Every row gives one point. To make a cloud, some directions were put in groups of two or more. Within a group, all points are equally far from the middle, so they leave a hole (a ring in 2 directions, a hollow ball in 3). The other directions are filled evenly. Then the cloud was stretched, turned, moved and blurred a little. Count the holes, and give their numbers of directions, smallest first.

Cloud (13 x 2):
[[-0.6 -6.5]
 [ 3.5  2.9]
 [ 1.9 -3.8]
 [ 3.6  1.1]
 [-2.0  4.6]
 [-3.2 -7.3]
 [-4.4 -7.1]
 [ 3.6  2.2]
 [ 3.0  4.2]
 [ 1.8 -4.0]
 [ 2.5  4.9]
 [ 3.1 -1.1]
 [-5.7 -5.6]]
Holes: 1 (2)

Cloud (21 x 3):
[[ 1.6 -2.9  5.1]
 [ 1.5 -6.3  0.6]
 [-1.1 -6.8 -2.8]
 [-5.0 -3.8 -6.6]
 [ 3.4  0.1  4.7]
 [ 2.2 -5.0  2.9]
 [-0.9  6.0  1.5]
 [ 5.4  2.7 -1.2]
 [-3.6 -5.3 -5.7]
 [ 3.4  1.4  4.6]
 [-2.0 -6.0 -4.7]
 [-1.7 -0.5  5.5]
 [-0.2  6.9 -2.2]
 [-4.4 -0.4 -8.3]
 [ 0.3  6.7 -0.7]
 [ 0.3 -6.8 -0.2]
 [-3.7  4.1  2.4]
 [ 2.7  0.4 -6.7]
 [ 2.4 -1.4 -6.7]
 [-1.8 -3.9  4.7]
 [ 4.6 -1.3 -3.9]]
Holes: 1 (3)

Cloud (20 x 3):
[[-6.9  0.5  0.3]
 [ 1.4  1.5 -3.6]
 [-3.2 -2.6 -4.7]
 [-1.4 -8.2  1.6]
 [ 0.5  3.1 -5.7]
 [-3.6  8.2 -0.1]
 [ 2.5 -5.8 -2.6]
 [ 3.8 -3.0  4.2]
 [-6.0 -5.7  1.5]
 [-4.4  2.4  0.1]
 [-3.1  0.3 -0.6]
 [ 1.9 -1.9  3.3]
 [ 1.8  5.9 -2.6]
 [-4.8 -9.4  2.7]
 [ 4.3  7.3 -2.0]
 [-6.9 -7.8  2.1]
 [ 2.9 -5.4  2.8]
 [ 2.3 -1.1 -0.8]
 [ 0.3 -2.4 -3.3]
 [ 2.5 -2.7  5.4]]
Holes: 0

Cloud (27 x 4):
[[ 4.0  1.9  0.5 -6.8]
 [-0.1 -6.0 -3.1  1.4]
 [ 0.8  1.5  5.0 -0.2]
 [-0.8 -7.0  3.4 -2.9]
 [-7.8 -7.8  1.1  5.7]
 [ 3.4  4.5  5.9 -1.2]
 [ 1.6 -2.7  1.5 -7.4]
 [ 0.7  4.5  7.7 -0.1]
 [-7.9 -3.6 -0.1  5.2]
 [ 2.4 -2.3 -2.8 -1.8]
 [-4.0  4.2  4.3  4.8]
 [-0.1  4.2  5.5  1.4]
 [-2.0  1.6 -5.3 -0.5]
 [ 7.4  5.6  3.9 -1.6]
 [ 3.1 -7.6 -4.2 -0.6]
 [ 0.0 -0.9 -2.3 -0.6]
 [-1.2 -4.5 -1.8  5.0]
 [-4.7  7.8  0.2  0.0]
 [ 4.6 -4.2 -2.5 -7.5]
 [ 2.7 -4.4  1.0 -5.4]
 [-3.0 -4.2 -2.2  0.6]
 [-3.9 -4.7 -2.6 -1.7]
 [-4.3 -5.5  3.3  2.8]
 [-6.6 -4.8 -2.1 -0.9]
 [-5.2 -8.3  1.1  0.8]
 [-0.4 -3.7  2.6 -0.8]
 [-2.4 -5.6 -3.5 -4.0]]
Holes: 0

Cloud (51 x 6):
[[ -4.1  -7.8  -0.9   0.6  -1.3  -1.3]
 [ -5.2   0.3   1.7   0.4   0.6  -0.2]
 [  0.0   0.5  -3.5   2.9  -4.6  -3.9]
 [  5.8  -2.4  -0.8   0.0   0.5  -1.3]
 [ -2.7  -1.7   0.3  -4.8   5.9   2.1]
 [ -2.4  -4.4   0.0   5.9   3.5   1.5]
 [ -1.1  -6.7  -3.8  -0.5   9.9   2.6]
 [ -3.2   2.5   0.3   2.3  -8.9   2.2]
 [  5.5  -2.3   2.0   3.8   2.1   4.5]
 [ -1.1  -4.9   1.2  -0.8   3.8   3.2]
 [  0.6  -0.8  -2.3   4.2   1.0  11.9]
 [ -0.2  -2.7   2.9  -7.3   1.5  -1.1]
 [  5.7   1.3   2.0   5.1  -1.1  -3.7]
 [  5.4  -0.9   3.5  -5.8   4.3   1.9]
 [  8.7   6.7   2.6   2.2  -3.4  -3.4]
 [ -0.6  -0.7   4.2  -4.5   7.3  -6.8]
 [ -0.8   0.6   3.7  -5.0  -1.7  -1.4]
 [  1.7   2.8  -2.5   2.7   0.5  10.0]
 [ -1.7   5.6   0.6   0.5  -2.5  -3.2]
 [  5.2   4.5  -2.9   1.5   4.6   1.7]
 [ -2.7  -0.9  -1.5  -3.7   4.6  -5.0]
 [ -6.6  -2.6   2.6   0.6  -3.7  -1.4]
 [  4.6   6.2  -1.6  -0.5   3.3   3.5]
 [  3.1  -4.2   2.9  -0.3   3.8  -2.8]
 [ -1.3  -3.6   3.1  -3.7  -3.7  -2.4]
 [ -5.4   1.9  -1.4   0.6  -7.0   1.8]
 [  0.7   2.4   3.7  -0.2   0.5 -10.2]
 [  2.7  -1.5  -4.2   0.2  -3.1  -2.5]
 [ -0.2  -6.0   1.2  -3.2   7.8  -0.4]
 [ -1.4  -7.1  -0.6  -2.3   2.8   2.3]
 [  4.0   1.2   0.9   0.7   1.8  -6.2]
 [ -6.3  -5.6   0.6  -7.6   2.0  -4.4]
 [ -8.0  -4.4  -4.2  -4.3   2.5   2.0]
 [  2.2  -7.3  -4.2   2.1   8.1   5.9]
 [  3.6   5.1  -0.8  -1.5   6.4  -0.4]
 [  3.3  -1.1  -0.6  -4.7   2.4   5.5]
 [  8.0   5.2  -0.8   3.8  -1.5   5.4]
 [  1.6   0.6  -4.1   6.8  -9.3   1.1]
 [  5.4   0.4  -2.5   6.6  -1.6  10.3]
 [  0.8  -4.4   1.7  -7.4  -2.4  -2.7]
 [  7.3  -1.3  -1.4   4.5   1.7   4.3]
 [ -2.9  -2.4   0.2  -0.4   8.2   2.3]
 [  5.1   7.6   2.4  -1.4  -3.3  -1.5]
 [  6.6   3.7   3.4   1.0  -0.8   4.2]
 [ -3.6   3.7   1.6  -4.8  -2.7  -8.1]
 [ -2.9   2.2  -3.1  -0.8  -3.9   3.7]
 [ -1.3  -1.7   3.0  -3.4   7.5  -4.6]
 [  7.6   3.6   1.1  -0.6  -2.8  -4.9]
 [  3.7  -4.6   2.5  -4.8   5.9   1.1]
 [ -3.2  -5.7  -2.3   1.6   1.1  -2.9]
 [ -1.2  -7.3  -3.0  -0.6  10.3   8.7]]
Holes: 1 (3)

Cloud (78 x 8):
[[-2.1  5.7 -6.1 -3.6  5.2 -1.7  1.4 -2.1]
 [-1.8  5.1  0.8  0.3 -5.6 -1.2  4.7 -4.2]
 [ 0.0  3.2 -8.9  4.9  0.0 -8.1  3.0  0.4]
 [-5.2  3.2  2.1 -1.9 -2.1  1.8  0.7  1.3]
 [-2.1 -0.7  4.2  5.2 -1.5 -1.7 -5.7 -1.8]
 [ 5.1  2.7 -3.7 -5.2  8.1 -4.9  3.5 -1.7]
 [ 1.1 -4.4 -0.4  0.0  3.5 -0.5  2.2  1.1]
 [ 2.9 -4.7  3.4 -3.7 -2.0 -5.2 -3.3 -4.1]
 [-9.0 -3.5 -7.8 -0.5  5.6  3.3  2.8  2.6]
 [ 0.0  1.0 -1.3 -0.8 -0.8  3.5 -7.3  3.1]
 [-1.5  1.8 -2.8 -6.4 -1.5 -3.4  0.6  1.2]
 [ 2.0  3.0  2.3  0.4  2.1  0.9  1.2  2.5]
 [-2.6  0.3 -2.2 -0.4  2.2  3.2  2.3 -4.0]
 [ 1.6 -4.6 -2.3 -0.9  5.5 -1.8 -3.4  5.5]
 [-0.6  6.4 -4.2 -4.8  4.2 -5.2 -5.9 -3.1]
 [ 0.8  4.4 -9.6  7.8  0.6 -4.1  0.2  0.8]
 [ 0.1  8.0 -3.4  3.5  2.2 -1.1 -0.4 -1.0]
 [-1.0  3.3  4.6  5.9 -6.1 -8.2  2.4  0.1]
 [ 0.3 -0.1 -4.4  2.9  5.0 -2.1 -5.3  3.2]
 [-2.0 -6.2  3.2  0.8 -1.9  1.6 -1.4  1.3]
 [ 0.1  7.6  4.7 -1.7 -4.9 -7.1  2.7 -7.5]
 [-0.1 -3.4 -1.4 -9.7  7.3  0.4 -0.6 -4.1]
 [-2.0  8.2 -4.2 10.1  3.3 -4.4  4.1  0.7]
 [ 1.3 -0.2 -3.4  2.9 -5.6  0.8  0.0  1.9]
 [-0.5 -0.9  3.9  2.8 -0.9  0.8 -2.1  2.7]
 [-2.2 -2.5 -5.2 -5.9  0.8  0.3 -5.8 -2.8]
 [-4.8 -0.2 -5.3  6.6 -2.4  2.9  3.6 -1.9]
 [ 3.0 12.6  1.6  0.9  2.0 -0.4 -6.0  1.2]
 [ 2.6  1.2  0.9 -5.0  4.3 -2.3 -3.7 -0.8]
 [ 0.0 11.7 -4.9  5.2  1.1  0.8 -1.0 -0.7]
 [ 3.2  3.5  0.8  3.1  1.9 -4.9 -0.6  0.1]
 [-2.1  1.0 -7.3 -1.0  5.2 -8.4  8.2 -0.8]
 [ 1.2 -2.4  3.7 -3.9  4.0 -5.6 -5.4 -1.0]
 [ 3.2  6.2 -5.2 -6.9  4.6 -1.2 -6.5  0.4]
 [-3.3 -2.8  2.2  2.7 -5.1 -2.1 -2.7 -2.9]
 [ 2.1  0.7  2.5  5.6 -3.8 -7.1 -3.7  0.0]
 [-0.1 -0.7 -2.0  9.1 -0.4 -4.0 -2.8 -6.5]
 [-1.2 -2.1  2.5  4.2  1.8  2.3 -3.0 -2.2]
 [ 2.9 10.2  5.2  0.9 -0.9 -8.2  0.5  0.7]
 [ 5.7  7.8  3.1  1.0 -1.1 -0.9 -0.1 -2.9]
 [-1.6  7.2 -2.8 -4.4  1.8  0.8 -3.0 -5.8]
 [-1.5  1.3 -1.8 -7.4  1.6 -2.4  3.2  1.6]
 [-8.2  3.8 -7.4 -2.6 -0.7  0.8  4.4 -2.8]
 [ 1.8  5.3  4.8  2.1 -8.4 -8.0  2.6 -3.0]
 [-1.9  4.0 -1.5 -5.2  0.9 -4.1 -2.5  3.3]
 [-0.3  1.0 -8.5 -1.9  7.0  6.7  1.1  5.3]
 [-4.3  1.5 -1.5 -6.2  3.0  2.9  0.3 -1.1]
 [ 4.2  2.7 -4.7  6.0 -0.2 -5.6 -3.5 -8.3]
 [-2.4  1.6  6.9  3.3 -2.3  0.2 -9.0  0.9]
 [ 2.7  4.0  2.8 -6.6  5.8 -2.6 -1.6 -1.9]
 [-4.3 -5.6 -3.0 -2.8 -2.1 -4.0  4.2  0.3]
 [ 3.6  3.3 -6.1 -6.4  1.1  1.8 -3.6  1.3]
 [-3.4  0.7 -0.5  6.8  4.9 -3.6  4.6  2.0]
 [-2.6  1.5 -3.7 -9.6  3.3  0.9 -0.2 -4.6]
 [-1.9  4.8 -0.2  3.9  2.0  0.7  4.3 -4.8]
 [ 1.6  6.3  4.2  5.4 -9.9 -1.1 -1.7  1.2]
 [ 3.1  6.1 -3.5 -8.2 11.0 -1.5 -4.8  1.6]
 [ 3.5  7.2  7.1 -2.7  2.1 -5.7 -0.8 -2.4]
 [-2.1 -2.6 -6.9 -2.4 -0.5 -3.2 -1.4  0.3]
 [-3.2  8.0  4.8 -5.3 -0.2 -3.9 -2.0 -4.3]
 [ 1.2  6.7  3.8 -3.8 -3.7  1.1 -4.1  0.2]
 [-1.2 -3.2  1.5 -5.7  3.0 -1.2 -0.5  1.7]
 [-3.3  3.1  2.2  0.5  4.7  1.9  1.5 -4.7]
 [-0.1  7.0 -7.9  2.2  4.4  1.9 -3.6  1.7]
 [-3.8 -0.2 -0.5  0.2 -0.9  2.9 -5.4 -2.0]
 [-1.9  3.8 -0.4 -0.5 -1.1  0.7 -6.1  6.4]
 [ 4.5  5.4  2.9 -1.6  1.1 -1.5  0.8  0.5]
 [-0.4 -2.7 -5.7 -2.3  6.0  0.0  2.7  2.4]
 [ 3.2 10.2 -5.5  0.5 -0.4 -5.0  3.2 -1.6]
 [ 2.0 -0.5 -5.0 -2.1  0.4  2.6 -0.6  3.1]
 [ 0.9  5.6 -4.6 -8.3 -0.8 -0.9  5.3 -0.4]
 [ 2.4  1.9  0.0 -7.6  7.8  2.6 -6.4  8.3]
 [ 0.9 -7.8 -3.2 -6.0  4.6 -1.9  2.8 -3.4]
 [-6.4 -1.4  2.5  2.4 -3.0  0.5  6.8  0.0]
 [-2.6  4.3 -3.8 -8.2  9.9 -4.0  4.3 -2.7]
 [ 0.7  0.2  5.1 -3.9 -1.3  5.9 -3.5 -3.5]
 [-3.4 -1.8  3.6  4.8 -2.9  2.6 -0.6 -1.8]
 [ 2.8 10.4 -4.5 -5.3  7.8  1.4  2.7 -0.6]]
Holes: 0

Cloud (92 x 9):
[[ -6.1   1.1  -1.3   5.1   1.9   1.6  -4.6  -3.8  -1.2]
 [  3.6   0.8  -4.7   4.9  -1.2   2.5   1.8  -3.1   0.4]
 [  1.1   4.6  -4.8   0.9   1.2   5.4  -1.3 -11.6  -2.9]
 [ -2.1   6.1  -0.2  -0.4  -4.8  -1.4  -1.4   1.1 -10.0]
 [  2.9   5.4  -4.4  -5.0   2.3   1.5  -3.3  -4.6  -9.0]
 [  7.1  -7.8   5.8   0.9   0.9  -0.7  -0.1   4.5  -0.3]
 [ -0.6   1.3  -2.2  -1.9  -2.3  -2.7   2.7   8.0  -5.7]
 [  2.3   5.7  -3.9  -2.3   1.5   1.4  -1.8  -3.2   2.3]
 [ -1.7  -1.1  -9.1   2.4   0.0  -6.1  -1.0  -5.9  -0.1]
 [ -9.3   2.5  -1.4   2.7  -4.1   1.0  -1.1  -2.8  -3.0]
 [ -5.1   6.3  -3.1   1.7   2.2  -3.3  -7.3   4.2  -8.6]
 [  4.7  -6.3  -4.8   1.5   3.8  -0.6  -2.7   4.4  -6.0]
 [ -0.1   0.3   6.1   0.9  -4.3   2.0  -3.2  -1.3  -4.6]
 [ -3.0  -1.7  -4.9  -2.0   7.5   0.0  -2.8  -6.2  -9.0]
 [ -1.3   6.7  -3.6  -0.7   7.4  -4.3  -0.1   4.0  -2.1]
 [  4.0  -2.7  -5.9   0.6   3.2   4.2  -2.4   3.8   3.3]
 [  1.1   1.4   0.9  -5.0  -5.1  -1.2  -1.5   1.7  -8.6]
 [  0.4  -1.0   0.6   8.2   0.4   0.0  -1.6  -4.0  -4.1]
 [  1.8  -5.5   5.2  -0.9  -1.5  -0.8  -1.7   0.5  -6.2]
 [  0.9  -1.3   1.5  -4.1  -4.0  -2.9  -6.9  -5.9   0.9]
 [  0.5  -2.2  -0.9   8.6   4.9  -1.1  -2.0   5.6  -6.1]
 [ -3.8   1.2  -1.2   0.0  -2.3   4.5  -9.2  -0.3  -2.8]
 [  1.7   0.0  -8.4   5.9  -3.9  -2.7  -3.7  -4.8   1.1]
 [ -1.6  -6.9  -8.2   1.0   1.1  -0.7   3.3   4.4  -6.2]
 [ -3.3   1.4  -2.3  -7.5   4.1   1.3  -1.9  -3.6  -8.9]
 [  7.7   0.5   0.0   2.6   2.1   0.7  -2.3   3.3  -1.6]
 [  1.2  -3.4   3.1   2.6  -2.2  -1.2  -2.8   6.6   3.7]
 [ -7.2   1.7  -4.6   0.9   2.9   0.9   5.0   5.9  -2.9]
 [  7.8  -6.1  -6.5   3.3   3.7   4.6  -1.6  -2.4  -2.7]
 [ -1.8   4.9  -3.0   1.2  -4.9   2.6  -1.3  -4.6 -10.9]
 [  4.0  -4.3   1.5  -0.2  -2.6   0.7  -5.8  -4.2  -5.6]
 [  5.7  -1.0  -2.5   1.6   7.3  -6.7  -0.5  -0.8  -3.1]
 [  1.7  -7.4  -6.9  -1.8   2.4  -0.9  -2.5  -3.4   2.1]
 [  2.0  -2.8  -7.2  -1.7   8.4   1.5   4.1   1.4  -5.1]
 [  0.7  -4.6  -6.0   5.0  -2.7   6.4   0.5  -1.7  -7.7]
 [ -5.9  -2.7  -1.8  -2.6   0.0  -4.1  -4.6  -1.7  -4.5]
 [  1.7  -1.3   3.1  -4.2  -0.6   8.2  -1.4  -2.7  -4.3]
 [  6.4  -8.5  -1.5   2.2  -1.0  -0.7   4.1   1.3  -3.0]
 [  2.1  -0.8  -7.5   1.9   6.8  -6.4  -0.3  -2.0  -4.0]
 [  2.2  -1.9  -3.1   2.3   3.1   7.7   1.9  -4.2  -2.0]
 [  3.0  -3.8   3.6  -5.4  -3.9   1.8  -4.9   1.9   1.8]
 [ -2.3  -0.6  -7.3  -4.3  -2.6   0.9   1.8   3.8  -1.8]
 [ -6.4   3.1  -1.7  -2.2  -0.2   4.5   0.7   8.4  -1.3]
 [ -0.7  -8.1  -3.3  -3.3  -4.8  -3.3  -3.1   7.9  -0.4]
 [ -3.9  -1.6  -7.3   4.8  -0.6  -4.0   2.2  -1.2  -8.3]
 [ -2.8  -1.4  -7.8  -4.9  -1.8  -1.6   3.6  -2.7  -5.9]
 [  3.3  -3.4   0.0  -5.8  -4.9   3.1  -7.3  -0.7   0.0]
 [ -2.1   3.8   6.9   2.4  -2.2   4.2  -1.1   2.5  -5.0]
 [ -1.2  -1.3  -4.3  -7.8  -6.1  -1.5  -3.2   4.0  -2.5]
 [ -1.2   6.5  -9.0  -3.4   4.4  -3.5   0.0  -6.0  -2.7]
 [  1.3  -5.5  -8.0  -2.2   1.0  -4.2   0.2   1.4   0.2]
 [  0.4   4.7  -9.3   0.3  -1.7  -6.2   0.2  -2.6  -6.6]
 [  6.3  -4.0   0.5   3.2  -0.5   2.6  -1.0   9.9  -2.7]
 [ -0.6  -5.0  -4.1   5.3   0.5   0.7  -0.8  -0.5  -8.9]
 [ -2.1  -0.2   1.5  -8.5   4.0   0.5  -1.6   6.6  -0.8]
 [  4.0  -3.9   2.0  -0.6   1.1   3.7   5.4  -5.0  -1.5]
 [  1.7  -0.3   4.8  -2.9  -4.6   3.3   4.4   2.5  -5.6]
 [ -1.4  -4.3   5.3   1.9  -1.0   6.4  -0.3   1.7  -3.9]
 [  3.5  -0.7  -6.8  -0.7  11.8  -2.3   1.5   1.7  -2.6]
 [  0.1  -0.8   3.5  -5.1  -0.1   1.8   2.3  -1.8  -7.8]
 [ -4.2   0.1  -0.7  -4.6  -1.9  -4.9  -6.1  -0.9  -3.4]
 [ -1.8  -6.1  -6.0   2.2   0.0   2.6  -3.8  -3.1  -0.4]
 [ -0.3  -6.7   4.7  -5.1  -1.4   2.2  -3.3   0.7   1.7]
 [ -6.1   1.6   0.9   6.7  -2.1   2.5  -6.6  -0.1  -2.6]
 [ -0.5   1.8   1.5  -1.9  -3.4   1.7   4.7  -2.3   2.4]
 [ -3.3   3.0  -7.2   5.1   4.2  -4.8  -2.5   5.1  -1.1]
 [ -1.4   0.7   0.4  -7.0  -2.3  -5.2  -1.7   4.2  -3.1]
 [  7.3  -1.9   1.2   0.3   2.3   1.4  -6.3  -1.1   0.6]
 [  0.8  -1.8  -5.9   5.7  -3.0  -1.7  -1.4  -6.5   0.9]
 [ -8.9   1.4   3.2  -0.6   0.5   3.0  -1.5   2.9  -1.5]
 [ -7.2  -0.6  -8.7   5.1   0.0  -4.0  -0.6  -2.1  -3.7]
 [ -0.5   0.5  -0.2  -1.4   0.2   4.0   2.5  -6.5   0.8]
 [  0.1  -1.6  -2.6  -0.8   3.7  -5.3  -4.4   3.9  -5.0]
 [  1.4   0.0   0.7   5.1   8.4  -4.0   4.0  -4.2  -4.0]
 [ -4.6   5.1  -0.1  -2.3   7.0   0.3  -0.7  -3.4  -8.9]
 [ -0.8   0.6  -3.4  -6.1   2.1   4.2   0.5  -0.7  -9.5]
 [  1.5  -0.9  -0.6   2.3   0.5   2.6  -6.1  -9.4  -4.4]
 [ -2.4  -4.8  -1.1   1.6  -4.2   2.1   0.0  -4.3  -0.4]
 [  5.5  -2.5   2.2   1.5   2.7   0.2  -5.8  -4.1   0.2]
 [  3.1  -7.6  -3.2   2.6  -2.7   4.2  -4.7  -3.8  -3.2]
 [  2.0  -2.4  -7.6  -1.9  -3.0  -1.7  -2.8   6.8  -7.4]
 [  0.6  -0.2  -7.7   3.8   1.6  -0.3  -0.6  -1.7   2.4]
 [ -0.9  -1.4   2.1  -6.0  -3.5   0.6  -0.6   8.2   2.0]
 [-10.8   6.1   0.3   0.0   4.0  -0.9  -0.8   1.5  -6.7]
 [  3.5   5.8  -3.2   4.5  -5.3   1.8  -1.8  -0.3  -2.8]
 [  7.4   1.6  -3.8   4.0   6.4   3.0  -2.3  -0.9   2.3]
 [  1.3   8.6  -1.5   0.0   1.7  -2.0  -0.5  -1.4  -7.3]
 [  2.2  -1.0  -7.3   4.3  -3.1  -8.0  -1.3   0.0  -6.5]
 [ -6.5  -5.8  -0.8   0.1   0.0  -1.4  -3.8   8.0  -2.9]
 [  0.2  -7.9   2.7   1.2  -7.8   3.2  -2.4  -0.3  -3.1]
 [  4.5  -3.3   3.2  -2.2   5.3  -2.7  -2.0   5.8  -3.9]
 [  1.0  -8.1  -6.7  -1.6   0.1   3.4  -2.1  -6.2   0.3]]
Holes: 2 (2, 3)
